Each row of a before or after table is a point. One or more steps were done to the points. Then noise was added and the rows were shuffled. The steps act on how far a point lies along the listed directions, d1 being the first. Name the steps. A step turns or swaps two directions, mirrors them in a line or flattens them onto one, adds a multiple of one to another, or multiplies one. Angles are multiples of 10 degrees, from the lower direction toward the higher: turns from -170 to 170, lines from 10 to 170 but not 90. Use the fewest steps. Two steps may share a direction if one is a turn and the other turns, adds or multiplies; they go together, in the order done. Otherwise the lowest direction goes first.

Directions:
(1): [34 42 -8]
(2): [-17  22  47]
(3): [ 40 -27  27]
Before (12 x 3)
[[ 45 -72   7]
 [  0 -25 -58]
 [ -7 -26  14]
 [-50 -33  31]
 [-21 -29 -21]
 [ -3  -1 -14]
 [-46 -25  19]
 [-33   5  26]
 [ 17  49  26]
 [-47 -38  24]
 [-53 -28  17]
 [ -5  37  -6]]
After (12 x 3)
[[-18 -67   9]
 [ 16 -40   7]
 [ 54  12 -10]
 [ 27  13  15]
 [-50  30  28]
 [-19 -60  18]
 [-18 -19 -11]
 [ -5   9  10]
 [-34 -10  20]
 [-62   3 -63]
 [-25 -57  11]
 [-14 -52  16]]
Steps: turn d2 and d3 by 130 degrees

Directions:
(1): [  6  -7 -65 -10  13  39]
(2): [-19  19   1 -30 -63  22]
(3): [  9 -53 -22 -13 -27 -42]
(4): [-36 -48  28 -19  17  32]
Before (11 x 6)
[[  2  14  12   6 -13 -27]
 [-20 -15  26  15  -4 -15]
 [-14  45 -25  10  54  95]
 [  0   4 -15 -15 -21   0]
 [ -9  16  33   8  -5   6]
 [-24   1 -27 -14 -48  23]
 [ 12   5   5  11 -20 -11]
 [ 10  43  24  21  19  16]
 [ -4  41  21  15   4  40]
 [-24 -32  35 -10   4   1]
 [-30  -8  35  13   6   2]]
After (11 x 6)
[[  1 -11  -6 -10 -16 -17]
 [-10  14  30   5 -10   2]
 [-18  -1  26  26  16  -6]
 [-30  35 -37 -36 -50  83]
 [-13 -15  30   4  17   4]
 [-14 -32 -13  -7 -46 -24]
 [-32   0  31  15   4   5]
 [ -1  11  11  11   5 -24]
 [  0  44  21   2 -13  27]
 [ 10   4   8  19  -7 -14]
 [-12  26  17  -4 -34  33]]
Steps: turn d1 and d2 by 30 degrees; turn d2 and d3 by 50 degrees; multiply d4 by 0.7

Directions:
(1): [  3  29  28 -62 -22  29 -17  15  41]
(2): [ -6   7 -41 -14 -24  49  -4  31 -57]
(3): [ 15  35  33  52 -33  35  39  -5   6]
(4): [ 43 -53  44  -1 -34  -7 -23  14 -25]
(5): [ 35  45  29 -12  52 -13   3  18 -40]
Before (9 x 9)
[[-27  27 -51  46  15  17  29 -28   2]
 [  6 -19   2  43  -4 -19   5  -6 -24]
 [-22  25 -22  10  19   4  13 -17  32]
 [ 10 -27  25  47 -18 -12  11 -10 -13]
 [-21  38 -34  23   5   7  22 -24  26]
 [ -1  16 -15  16 -10  28  20  -1  -4]
 [-18  10 -50  18  37  -5   8  -7  18]
 [ 27  17   3  26  18  -1  11   3 -38]
 [ 38 -56   5   1 -33  -9 -20  31 -95]]
After (9 x 9)
[[ 54 -42  80  44 -22 -48   6 -10 -13]
 [  0 -38  24 -24   0 -29 -28  -2  15]
 [-26  35 -38 -16  13  -1   2 -19  39]
 [-27  20 -38 -10  19   9   3  -8  21]
 [  0  14   9  -8   2   6  10 -11  37]
 [-17  13 -42  17  39  -9   8 -11  27]
 [ 27  15  26  -9  32 -25  -6  -7   9]
 [-29  25 -22  -3  33 -16   4 -38  60]
 [  3 -25  17  -5  10 -41 -20  -8  16]]
Steps: turn d1 and d3 by -70 degrees; turn d2 and d3 by 120 degrees

Directions:
(1): [ 23 -18 -29  -8  21 -23  17  22 -91 -19  -5   3]
(2): [-39  13 -22  29 -27 -21 -62 -35 -22 -24 -41 -11]
Before (9 x 12)
[[ -6  11   9  -3 -14   1  -7  -3  31  -4   6 -23]
 [ -8  -1  16 -20   0  15 -19   0  29   5 -13  -4]
 [-19   3  -5  18 -10   0 -20  10  10   3  -4  -8]
 [-24   5 -48  29 -19 -64 -63 -29 -87 -44 -57  -3]
 [-47  11   2  16 -27 -33 -67 -37 -44 -18 -41   0]
 [-27  14   8   9 -27  -2 -50 -15  30 -16  -6  -9]
 [ -6 -13   7   0 -24  13  -3 -14   9   0  -5 -14]
 [ 10  -1 -52  -3  15 -18  -5  20 -64 -27 -12  29]
 [ 11 -11  24  -9   3  10  35  15  44  38  21   0]]
After (9 x 12)
[[ -3 -21  -7   2 -20   3   1 -10 -17 -12  -8 -16]
 [ -3  -4  -3 -17   0   0 -31  -5 -14 -13 -25  -7]
 [ 71 -27 -12 -34  50 -30  81  59 -71   0  33  20]
 [ -1  -3 -17  -6  -6 -24 -29  16 -59 -29  -2  -3]
 [ -8  -1 -17  12   2  -6 -10  21 -23   0  -4  -7]
 [ -6   6  -6   4 -14 -14 -20  -5 -10 -16  -9 -25]
 [-31   6   9  23 -31  -5 -31 -20  36  18 -25 -14]
 [ 29 -25   4 -28  24 -21  26  30 -97  -6  11  14]
 [ 33   0  -5 -24  28  19  43  37  24   6  33  41]]
Steps: turn d1 and d2 by -100 degrees

Directions:
(1): [-17 -35  24  18   0  47 -43 -30 -44 -20  -4  -1  -5  36  71  41  -8  23]
(2): [ 38  39 -24  26 -18 -35 -22 -39  -3  18 -19  59   1 -28  23  55   3 -44]
(3): [ -9  -1  33  35  38 -16  32  26  11 -42 -17  74 -24  33 -26  18 -41  22]
(4): [ 67 -75 -30  -9  -7  31  20 -12 -27  -4  -5  15  21  29 -44   2  -6 -35]
(5): [-29  -5  19  23  21  10 -18 -53  10   7 -56   3 -38  23 -34 -35  65 -28]
(6): [ -4  -2 -42 -47   2  44 -43 -27  54  -8  20  52 -11 -15 -19   0   4  52]
Before (11 x 18)
[[ 30  -9 -34  10 -31  19 -39 -43 -10   5  13  45  11 -13  29  48   5  -5]
 [ 40  -4 -15 -14 -35   9  -6 -11 -12   4  38  45  12  -8  32  53 -20   3]
 [-15  30  24  26   6 -24 -12 -29   5   4 -30  30 -28   6  21  12  35  -5]
 [-37  38  20  10  10 -11  -8  -1  23 -15 -23  11 -21 -22  -4 -18   4  24]
 [ 30 -15 -34 -23 -30 -11  16  -3 -18  42   5 -31  24 -21 -22 -20  17 -32]
 [-49  15  15   4  16  18 -21   0  29  -6   1  43 -14  -1  13   2 -13  32]
 [ -9   9   8  15  13   0   0  -6  32 -19 -11  40  -3   6 -24  14   9  -4]
 [ 47  18 -37  10 -23   0 -16  -5   8  -8  21  65  33 -28  22  58 -37 -12]
 [ 18  -1 -20 -20 -25  -4  -4  -9  -7  26  10 -36  27 -13   6  -3  19 -23]
 [-17   6 -16   5   9  24 -26 -14  13   6 -23  -2  -4   3  -3 -10  30  27]
 [ -5  16 -38 -44  -3 -13 -12   7  43  23   9 -26   5 -39 -31 -39  35   4]]
After (11 x 18)
[[ -4   6 -11  -3  -7  11 -20 -28  24   6  -7  -2   8 -10 -15   0  40 -22]
 [ 27  -5 -43 -44   0 -16  16  43  34  -1  30  10  22 -28 -38 -11 -20  18]
 [-50  25   2 -10   4  17 -31 -17  36  18  -3  12 -12 -18   2 -22  21  13]
 [ 17  16  -7  42   7   4 -21 -35  17 -20 -27  94  -5   2  -5  42  -6 -20]
 [ -4  12 -31 -11  -7  19 -22   8  11  11   5 -16  16 -17  13  -1  10  35]
 [  9   1  17  18  -3   5  -5 -27   0 -15   0  82 -24  19  12  46  -5   4]
 [  2  39  -4  -5 -23 -26 -18 -22   5  30  -1 -15  -2 -28  36   5  40 -13]
 [-20  37  -5 -11  -9 -11  -9  -5  25   8 -12 -20  -4 -42 -11 -32  19   6]
 [ 13   5 -17  23 -18  10 -35 -33  -3  -9  10  65  -2  -8  35  56  -8  11]
 [ 26  -5  -4  -4  -9 -14  22  28  -8  -7  21  15  28   4   6  26 -37   4]
 [ 42 -31 -19  -8 -15 -11  39  31 -28   6  17  19  27   2 -15  16 -42  -4]]
Steps: turn d1 and d4 by -30 degrees; turn d3 and d5 by 100 degrees

Directions:
(1): [-24  -5 -11 -33   2  38   5  33 -14 -14  -1 -23 -53  42 -63 -20  13  -7
 -28   0 -10 -34 -69  53]
(2): [ 18 -12  40 -21 -29 -40  49 -17   1 -10 -65  34 -48  37  25  39  46  10
  23   5  36 -32 -10  -7]
(3): [ -3 -19 -47  18 -25  21   6  13 -38 -56 -12  -9  12   5  30 -11  63  77
  11 -16 -41  44  -9  -4]
Before (9 x 24)
[[-12  -7  33 -52   3  -2  18  13   2   3 -22 -14 -79  51 -41  12   6 -18
  -24  17  28 -57 -69  32]
 [-11   7   6 -14  -5   4  10  -2  11   6 -16   2 -25   2 -10  20   1  -8
  -12   7  28 -27   2   6]
 [-28  -3 -41  37   8  19 -22  19  -3  14  42 -20  45 -31  -3 -17  -6   1
  -16 -13 -30   9  24  -5]
 [ -1   3 -42  32  -8  14  -8  -4 -10 -13  32 -15  53 -38  31 -15  -2  25
    0 -22 -19  38  23 -19]
 [  2  -4 -14   8 -24   5   3 -22  -1  -8 -16  -7   4   8   7   2  18  20
   -2   0  -4  29   7  -6]
 [  1  35   0   7  36   9 -22  10  23  29  51 -10  51 -41 -15 -44 -53 -41
  -10   3  12   6  24  -9]
 [  3  -7 -22  18   7   3  -9   1   0  12  14  12  38 -16  13 -23  -6  14
    6 -15   3  24  10 -13]
 [  7  -8  41 -19 -32 -32  43 -16   0 -15 -39  29 -63  55  -8  43  44   6
   -5  10  35 -42 -30  16]
 [  9  -7 -24  -9 -14   1  17  -6 -11 -20  -5 -10 -31  30   3   8  20  19
    1   5  -2  -7 -32  -7]]
After (9 x 24)
[[ -2  44  38 -14  53   4 -20   4  45  60  60 -12  24 -32 -54 -38 -88 -96
  -32  10  43 -38  10   7]
 [ -2 -13 -31  13 -36  15   8 -15 -16 -32 -24 -16   3  13  17  -5  38  43
    4  -5 -16  43  -4  -2]
 [-35  -7 -55  34   6  35 -18  27 -16  -2  34 -26  34 -16 -14 -17   9  17
  -14 -18 -44  14   7   6]
 [  6   8  64 -32  17 -42   3 -20  33  49   0   8 -35   9  -4  30 -47 -50
  -10  27  53 -49   2 -13]
 [ 15 -15 -39   7 -23   0  16  -8 -20 -29  -4  -8  -7  21  35   8  39  50
   11   3 -13  19 -17 -20]
 [ -9  20  28 -16  -2  -9   8  -7  23  27  -9  11 -20  -5 -10  23 -22 -28
  -12   9  42 -31  17  -5]
 [ 18  -2  51  -4 -28 -48  35 -29  11   1 -31  36 -31  26  12  51  24   0
    1  12  38 -30   4  -9]
 [ -4 -11 -30  13  -3  16  -8  15 -11  -5  10   2  20   3   4 -33  13  30
    3 -16  -8  26  -8   2]
 [ -9 -14 -74  26 -24  37   3  18 -40 -54  23 -30  33 -11  21 -29  45  66
   -6 -28 -43  47 -21   1]]
Steps: flatten d1 and d2 onto the line at 100 degrees; multiply d3 by 2.5

Directions:
(1): [ 22 -61  29 -29   9  19  13  14  22  31 -13 -47 -14 -18 -64  -1   0   8
 -27  42 -65  31 -51  -1 -46  34  27  -5   3  -1 -52  12]
(2): [ 60  37 -34   2   6 -54  38 -24 -37  -5  -3 -58   3 -16 -11  36  -1  15
  46   5  15  24 -19  45 -10  50  22  42 -19 -22  48  32]
(3): [ 39   1 -17  51   6   0 -68   7 -66 -46 -19 -21 -22 -18  24   5   2  24
 -12   6 -74  -8  -8  -6  12 -36  15  -6 -67  18 -14 -39]
Before (14 x 32)
[[  0  -2 -11   9  -4   1 -17   1 -16 -13  -3  21  -1 -11  11   0   1   1
   -4   2  -1  -4   6   1  15 -25  -3   1 -17   3  -3  -7]
 [ -1  19  -1 -19  -2 -17  24  -1   5  14   1  -1   9  10   1   4   3  -4
    8  -6  23   5   6   6  -1   9  -5   3  -3  -4  18   4]
 [-11 -20   4   7   7  13  -9  14   8   4 -11  -7  -5   1  -6  -6   4   0
  -12   8 -22   3  -6 -15 -10 -15   0  -6  -8   8 -15 -15]
 [ -1   8  -5  -9  -7 -16  15  -8   0   2   2  -5   1  -2  -6   2   0  -4
    9  -2  11   4   8   7  -2   9  -4  16   5  -6  12  16]
 [  9  43 -35  29   1 -26 -16 -10 -39 -37   3   9  10   1  43  16   3   8
   22 -23  30  -7  22  18  23 -15  -7  15 -24   2  45  -6]
 [ 17   0  -6  -7   3 -15  19  -6  -5   5   0 -14   1  -7 -10  19   1   9
    9   5   0   6 -16  12 -11  25  12  17   2 -13   6  12]
 [-19   2   4   0  -2  -5  11  -4   5   1   1  13  10  13  18   3  -1 -10
   10 -15  35  -9  14   1   3  -3 -18   1   2   2  11   3]
 [-20   7   7  -4  -4  11   7  -7  21   2   8  22   9   3   7  -1   5  -4
   -3  -5  18  -6  10  -8   5  -5 -18  -7  17  -1   2   0]
 [  3  -8   3   2   1  10 -18  -3   1  -4   0   8  -5   0   2 -13  -3   7
   -5  -5  -6  -1   7  -9  -1 -11 -12  -9  -5   5 -15  -3]
 [-13   4  -6   1   0  12  -9  -5   0   0  -3  11   3   5  14  -6   8  -4
    2  -5  17 -15  13  -7   6 -16 -12  -5  18   3  -6  -7]
 [  8   5 -11   6   1  -5 -23  -2 -21 -14  -3   8   0  -6  14   8  -4   4
   10  -2  -1 -10   4  -3   8  -3   0  -1  -9   7  10 -20]
 [ -3  12  -1 -10   0 -10  30 -13  14   7   6  -1   9   1   6  20  -9 -13
   22  -8  36   2   6  19  -3  14  -1  11  20  -7  21  20]
 [  0  11  -1 -18  -1 -25  44  -6  21  18   9 -13  11   0 -13   9  -3  -6
   11  -2  39   9  -7  14  -8  33   8  20  21 -19  17  29]
 [-26   4   7 -20   2   9  16  -1  24   9   6  23  10   7 -11  -5  -4  -8
   -1  -5  27   0   3  -8   4   4 -16   5  24   2   7  11]]
After (14 x 32)
[[-19  -1  -5  -4  -7   5  -3   0   4  -2   4  37   6  -2  11  -5   1  -7
   -3  -4  24  -7  15  -3  16 -25 -11  -1   4   0   0   1]
 [ 35  18 -17  10   3 -36  13  -7 -25  -9  -2 -37  -1 -15  -2  19  -1  10
   14   2  -1   9 -16  20  -5  23  21  26 -21 -13  19  14]
 [ -1  -9   5  -1   2  12 -15  -3   6  -2   1  10  -4   2   1 -14  -3   5
   -5  -5   0   0   8  -9  -2 -11 -13 -10   0   4 -15  -1]
 [-16   5  -3 -11  -3  -1  -4  -3   7  -1   5  28  10   5  12   1  -5  -9
   10  -9  30 -14  15  -7   8   0 -11  -4  18   2  13 -10]
 [ 15  16 -15  16   7  -6 -21  -4 -31 -25  -7  -4  -4  -8   5   8  -3  11
    3  -1 -16  -2  -5  -1  12 -11  -1  12 -27   9  11  -9]
 [-35  57 -28   8  -6 -21  11 -14   1 -19  18  51  27  22  54   5   1 -12
   29 -43  96 -18  49  12  34 -17 -30  11  20  -3  62   5]
 [ 14  27 -11  -3  -1 -24   9  -2 -19   0  -4  -9   4   4  12   9   3   4
   10  -7   9   4   5   9   4   2  -1   5 -24  -1  22  -3]
 [ -1  17  -9  23  -1 -15 -10  -7 -26 -20  -5   5   5   7  34   9   0  -1
   16 -19  21 -13  16   5  13 -14 -13   4 -23   5  20  -8]
 [  6  19  -9  22  -1   1 -18  -9 -18 -22   0   7   1  -7  22   7   5   9
    1  -5  -8  -8   8  -3  14 -17 -10  -2 -17   3   8 -14]
 [  7  12 -10  -1  -5 -19   6  -9 -11  -5  -2 -10  -2  -5  -1   5  -1   0
   10  -1   3   3   8   9   1   6  -2  17  -6  -5  15  12]
 [-15 -28   9  -1   7  17  -3  16  18  12 -11  -7  -5   1 -14  -8   4  -1
  -15  12 -23   6 -10 -17 -16  -9   1  -8   0   6 -21 -11]
 [ 21  24 -17  16   2 -21   5 -15 -22 -17  -2 -16   1  -9  20  27  -7   0
   27  -9  11   0   3  23   4   4   7  15 -14  -3  27   8]
 [ -5  13 -14  14   1   8 -21  -7 -16 -11  -6   9   1   1  24  -3   9   1
    5  -9  11 -18  15  -5  12 -22 -11  -2   4   5   0 -12]
 [ 16  -6  -1 -14   4 -13  23  -5   2  10  -1 -15   1  -7 -17  18   1   8
    6   8  -1   8 -20  11 -15  30  13  16   7 -13   1  14]]
Steps: multiply d1 by 1.6; mirror d2 and d3 in the line at 160 degrees
